Each row is a point. A path goes straight from each point to the next, and from the last back to the first. The post is the endless flat space through its rows: a point in 2 columns, a line in 3, a plane in 4, and so on, so that a path can go around it. Count how often the path circles the post. Going back the other way cancels.
In the rows, zero is written as 128.

Post (2 x 3):
[[ 92 174 160]
 [158 121 103]]
Path (25 x 3):
[[ 74 161 152]
 [148 131  48]
 [118 116  55]
 [ 77 115 187]
 [ 75 163 225]
 [142 132 172]
 [ 53 181 206]
 [143 102 100]
 [150 115  47]
 [127 175 127]
 [129 169 157]
 [174  88 143]
 [121 104 137]
 [108 113  65]
 [ 99 196 135]
 [137 149  78]
 [ 42 169 150]
 [164  94 117]
 [130 134 169]
 [172  57  94]
 [ 62 180 156]
 [112 170  70]
 [159 208 110]
 [143 157 161]
 [113 114 171]]
Times around: 2

Post, 8 rows:
[[171 121 193 112 119 148 104 129 124]
 [ 85 142 114 159  85 136 140 135 150]
 [137 113  74 144 164 105 199  98  85]
 [ 78 100  84  92 137 177 158 124 116]
 [117  66 116 141 146 119 125 154  60]
 [ 96 184 127 184 138 170 135 152 133]
 [ 84 188 191 143  72 178 147 181 158]
 [117 110  60 133 139 129 191  65  18]]
Path, 28 rows:
[[ 92 157  90 198 207 124 136 123 116]
 [105  99 115  72  87 132 140  96  83]
 [132 177 104 110 122 173 181  84 120]
 [134 110 113 187 110 109 112 136 133]
 [ 99  75 124 196 161 171 168 179  99]
 [116  61  84 119  70 164  85  89  56]
 [133 150  70 165 138 160  53 113 125]
 [155 129 154 206  73  73 133 145  67]
 [112 167 124 249  63 132 154 146 135]
 [120 105 167 106 115 183 130 121 119]
 [ 55 129 161  88 176 202 171 189 148]
 [106 153 122  74 175 165 143 129  63]
 [173 208 104 156 152 110 182 119 134]
 [155 103 155 139 118 139 194 161  68]
 [ 95 135 104  70 199 193 212 189 103]
 [110 147 168  23 122 150 181 151  27]
 [100  61  84 109 182  67 113 145 172]
 [103 206 112 192 119 128 148 187  97]
 [166 109  84 165 114 131 122  91  79]
 [ 82  79  95 192  83 169 137  99  92]
 [134  73 223 101 119 180  82 122  96]
 [136 149 106 120 200 102 135 109 160]
 [164 171 141  77 160 161 119  23  59]
 [126 152 111 218 171 116 126 116 150]
 [ 56 114 157 183  91 147 179 172  66]
 [ 79  81  58 162  99  80 167  87  47]
 [ 94 170 119 131 140 170 166 135  73]
 [ 33  87 121 101 118 164  46 229  82]]
Times around: 2

Post:
[[136 139  93 191 120 153 133 106 182  62 150 107 114 162 123 181  84 139]
 [183  95 162  95 140 112 125  47 187  90 157 129 138 103 108 127 123  84]
 [168 141  79 206  72 142 147 128 119 143 176 163 180  75 125  87  70 162]
 [130 144 131 197  92  98  87 132  71 100 170 127 125 133 181 171 152 193]
 [ 89 147 132  76  78 138 137 179 121 138 147 105 104 159 126  91 174 142]
 [161 141 204 134 157 155 158  99 163 140 112  84 203 108 135  88 121 147]
 [109 192 136  85 127 129 147 109 172 102 153  77  47 134 128 127 143 160]
 [ 64 108 206 102 182  90 136 174  96  84 158  89  86 164 153 108 138 135]
 [170 158 123 100 131 123 128  96 175 141 158 108 125 144 180 131  88 127]
 [153  93 164 141 123 159 102 132 119  99 154 124 183  90 123 123  84 159]
 [ 79 148 164  95 183  92 100 128 169 128 134 127  99 173  90 127 127 118]
 [133 147 129 140 131  85 135 116  76 118 115  94 164  95 150 105  84 142]
 [151 175 151  95 173 149 117  99 141  65 125 128 128 153  99  87 117 120]
 [159  93 143 166 144 136 115  58  69 140 105  86 108 163 133 138 154 190]
 [225 141  72 112  92 105 123 153 140  80 154 129  58 126 101 135 134 132]
 [156 132  86 147 148 158  79 160 105 119 119 140 151  77  89  79 149 117]
 [ 97  68  96 118 146 133 141 147 151 131 147 197 137 116 139 146 146 157]]
Path (21 x 18):
[[123 134 135 163 167 138 131  71 154 125 167  82  51 126 114 130 109  88]
 [158  76 145 115 151 182 186  71 154 141 128  77 152 166 134 116 103 137]
 [182 155 123 145  92  58  98 132 149 141 123  95 124  98 145 179  57  96]
 [115 191 172 140 136  92 128 174 134  60 144 102  80 151 165  94 141 111]
 [128 122 103 154 184 163 108 151 181 156 132  95 151 114 166 123 134 158]
 [144 133  97 174 189 137  69 192 179 155 201  92 102 124 169 154 208 124]
 [139 131 137 145 134 118 249  77 212 114 161  99  49 192 110 148 115 152]
 [120 162 105 137  84 135 182 121 115  44 145 105  34 111  87  90 160 137]
 [197 129  66 180 133  87 102 167 109  49 145 169  90 103 137 136  83 165]
 [ 72  88 138 122 170 128 120 163  98 115 122 106 166 208 178 122 132 131]
 [127 159 136 163 154 112 103 112 102 113 187 180 121 164 148 124 166 149]
 [110 146 166 145 226 145  62 131 139 170 100 141 206  62 160 120 125 118]
 [145  82 110 184 114 165  88 126  70 133 128 133 110  90 112  72 153  90]
 [222 119 102 161 130 109 136  78 128 149 106  79 159  96 153 146 120 108]
 [ 99 179 100  94 165  45 100 208  78 102 125 120 182  76 165 121  50 114]
 [103 143  93 112 151 145 165 205 109  55 168  86  65  84 124 100 108 146]
 [145 155  92  80 141 181 138  92 153  86 121  90 168  67 129  82 144 121]
 [125 153  54 164 100 129  77 180 123  67 119 102 113 186 139 186 150 207]
 [125 193 140 109 129 158 115 124 115  87 165 122 146 133 112  89 191 193]
 [125 188 166  71 144 154 104 142 171  34 146 111 144 152 152 108 125 154]
 [131 188 107 135 156 191  75 127 167  42 138 238 104 160 124 132 147 174]]
Times around: 1

Post:
[[112  94  88 192 123 132 152 120 114 165 110 138  80 133 187 204 156 164]
 [160 153 130 109 129 113 103 115 150 166 128  83 137 108 146  63 147  93]
 [117 174 108 119 151 141 105 141 116 154 131  76 136 111 134  65 123 128]
 [123 151 150 104 131 149  85 111 169 154 134  94 126 118  93 109 125  86]
 [119 163  99  87 118 168 115 132 143 176  92 141 146 129  91  69 150 109]
 [110 161 116 100 171 115 110 129 159 131 126 156 134  77 100  78 140 104]
 [122 133 148 110 173 127 100 104 138 156 130 110  91 130 130  74 157 106]
 [113  96 104 136 149  96 128 112 103 154  92 141 117 134 166 178 120 191]
 [154 155 117 136 158 124 114 131  84 144 177 124 175 114 129 104 160  87]
 [119 144  93 141 124 112  80 142 144 153 187 135 136 129 120 100 169 119]
 [130 122 129 167 136 125 108 146 125 109  75 170  62 145 179 145 135 168]
 [134 135  81 147 132  98 163 153 118 114 109 156  39 188 168 163 152 147]
 [104 138 153 124 120  90 105 176 104 162 144  84 155 132 140  86 157  85]
 [101 111 114 188 165 105 130 102 137 106  92 143  81 183 205 163 144 152]
 [113 134 127  77 146 152  94 140 159 167 112 117  95 140 165  84  97 103]
 [130 189 142  74 144 141 105 126 165 158 138 133 132 123 133  99 168 122]
 [141 127 135 145 147 126 138 163 105 154 175 101 186 110 116  62 134 131]]
Path:
[[133 103 106 125 156  91  80  92 163 127 137 101 104 131 198  69 107  80]
 [141 149 190  86 127 124 130 158 125 149 189 115  83 164 194  97 179  75]
 [147 187 132 150 102  87  92 151 132 144 131  63  87 119 160 105  99  98]
 [120 154 158  99 176 128  81  87 155 110 106 191 160 137 145  65 149 106]
 [ 92  87 188 137 156  90  89  80 179 174 128  98 176 119 178 123 111  90]
 [170 142  60 123 201  91 148 111 201 138 136 179 103 102 155  58 157 165]
 [140 137  88 115 185 115 102 103 140  93 110 152  97 197 185  68 136 151]
 [ 54 132 114  78 120 184 122 172  90 219  72  84 162 122 125  72 135 160]
 [136  99 145 152 123 115  36 185 177 175 141 105 124 129 190  47 159 104]
 [133 156 109 124  88 122  97 179 198 157 117 143  80 145 177 106 128 132]
 [127 148 121 118 163 127 115 104 177 101 161 212  75 130  83 117 174 150]
 [ 73 145 124  87 144 123 155 136 126 153  72 119 113 142 216  80  86 120]
 [101 166  96 182 173 116  93  97 178 119 194 130  44 117 111 128 148  78]
 [167 213  91 119 108 130  92 137 175 104 156 160 116 130 157 102 156 124]
 [120  90  42 194 177 120 130 100  95 139 154 134 100  85 168  77 166 158]
 [101 142 136 134 121  85 131 143  97 150 136 104 118 180 164 120 136  86]
 [172 127 107 153 161  90 114 129  86 155 168 104 144 153 177 115 108 108]
 [104  85  85 121 162 147 112 112 144 158  56 120 149 135  88  87  92 127]
 [151  58 161 175 135 149 111  54 175 141 126  61 127 140 126 112 135  67]
 [123 162  77 110 176 116 167 131 149  58  74 249  78 129 125 119 111 175]
 [113 118 147 208 148 140  94 119  97 141 112  71  93 133 161 110 123  97]
 [147 142 117 165 162 144 131 168 102 145 107 108 148 150 141 110 117 177]
 [118  84 131 134 129 118 123 117 117 211 131  61 180  96 115  51 159 115]]
Times around: 2

Post (17 x 18):
[[ 69 153 119 110 142  91 182 172 195 138 127 134  72  35 151 179 130 106]
 [149 149 156 136 117 113 171  80 134 148 124 133 115 140 159 154 187 116]
 [ 95 104 143  76 125 157 157 160 153 120 159 132 123  91 199  73  87 133]
 [ 89 152 187 161 143 113 133 112 137 163 134 141 108  99 152 146  79 121]
 [106 121 178 132  96 146 158 172 132 128 159 120 115  84 128 115 127 102]
 [ 88 132 122  88  73  85 164 147 105 163 103 126 160 111 190  95 131 106]
 [149 104 139 137 111  97  73 142 141 149 117 145 102 142 180 135 101 104]
 [200  86 148 124 159 120 122 108 166 172 106 120 122 173 100 104 113 201]
 [160  70 132 120  90 107  48 128 101 174 147 125 111 136 131 175 102 133]
 [178 173 139 150  95 120 107  71 127 168 126 104 132 148 148 158  84 132]
 [162 113 137 148  96  87 121 116 132 116 166 140 127 129 108 162 109 130]
 [108 135 114  62  92 151  86 160 118 125 112 197 139 159 180 120 135 132]
 [126 120 145 113 142 125 153 166 165 120 123 150 188 128 164 135  89  78]
 [129 160  91  99 150  87  98 129 133 113 127 106 125 111 130 149  90  91]
 [ 89 115  94 158 110 127 106 140 169 119 132 109 125 103 174 148 151 114]
 [114 125 103 119  98 150 123  95 169 161 124 184 111 124 134 122 199  87]
 [151 155 154  87 126 104  90  76 165 111 110 138 182  90 134 129  93 113]]
Path (24 x 18):
[[ 22 153 138 158  73 195  70 154 103 143 113 140 189  44 138  94  85  71]
 [ 67 123 146  88  60 140  81 142  91 136 151 179 172 115 186  48 138 120]
 [ 65 156 118 128 119 186  98 117 149 150 165 155 127  44 158 179 134 164]
 [176 145 143 129  78  68 156 127 164 122 153 164  85 149 149 121 141 104]
 [128  92 215  88 114  72 108 108 158 115 106 146 131 106 134 106 110 147]
 [104 173 164 153  97 173 148 126 178 128  99 123 109  83 139 162  97 142]
 [141 191  17 112 100 157 103 200 127 145 103 124 165 152 131 130  66  93]
 [186  76 167  95 152  84 154 118 156 160 109  95 138 132 165  86 152 157]
 [168  62 149 131 111 117 150 147 144 176 110 118 158 182 146  82 147  84]
 [129 102  90 116  33 148 111 127 128 197 124 181 111 164 156 139 107 123]
 [ 58 155  88  76 145  75 133 196 150  95  84 138 125  74 165 160  61  77]
 [119 207 143 148  79  92  94  95 160 131  87 174 143 149 125 178  47 101]
 [150 113 149 116 159  67 211 121 140 153 173 148 128 150 134 134  98 139]
 [157 157 110 109 114  61  97 134 151 133 110 129 143 125 155 165 141 115]
 [145 137 169  81 102 128 118 168 119 117 115  93 168 140 141  96 148 132]
 [147 148  72 105 137 141  55  67 149 134  91 118 143 193 171 131  93 104]
 [ 61 175 135 129 119  58 132 108 176  97 139 164 139   7  98 191  81 120]
 [183  68 132 131 107 133 123 150 121 180 154 114 142 121 150 144 134 105]
 [184 119 137 106  97 118 100 213 145 128 104 147 164 140 181 109 109  80]
 [151 124 149 108 184 112 134 150 132 111  93 145 111 134 100  94 135 107]
 [103  84 142 109 115 122 148 179 154 112 183 169 131  75 169 147 112 135]
 [117 155 179 143 120  77  88 126 105 194 119  75 110 102 133 133  91 138]
 [135  48 187 127 132 145 143  84 183 142 151 115 144 131 110  98 115 189]
 [ 96 166  69  87 119 133 178 123 221 116  95 166 161  69 173 133 101  55]]
Times around: 3
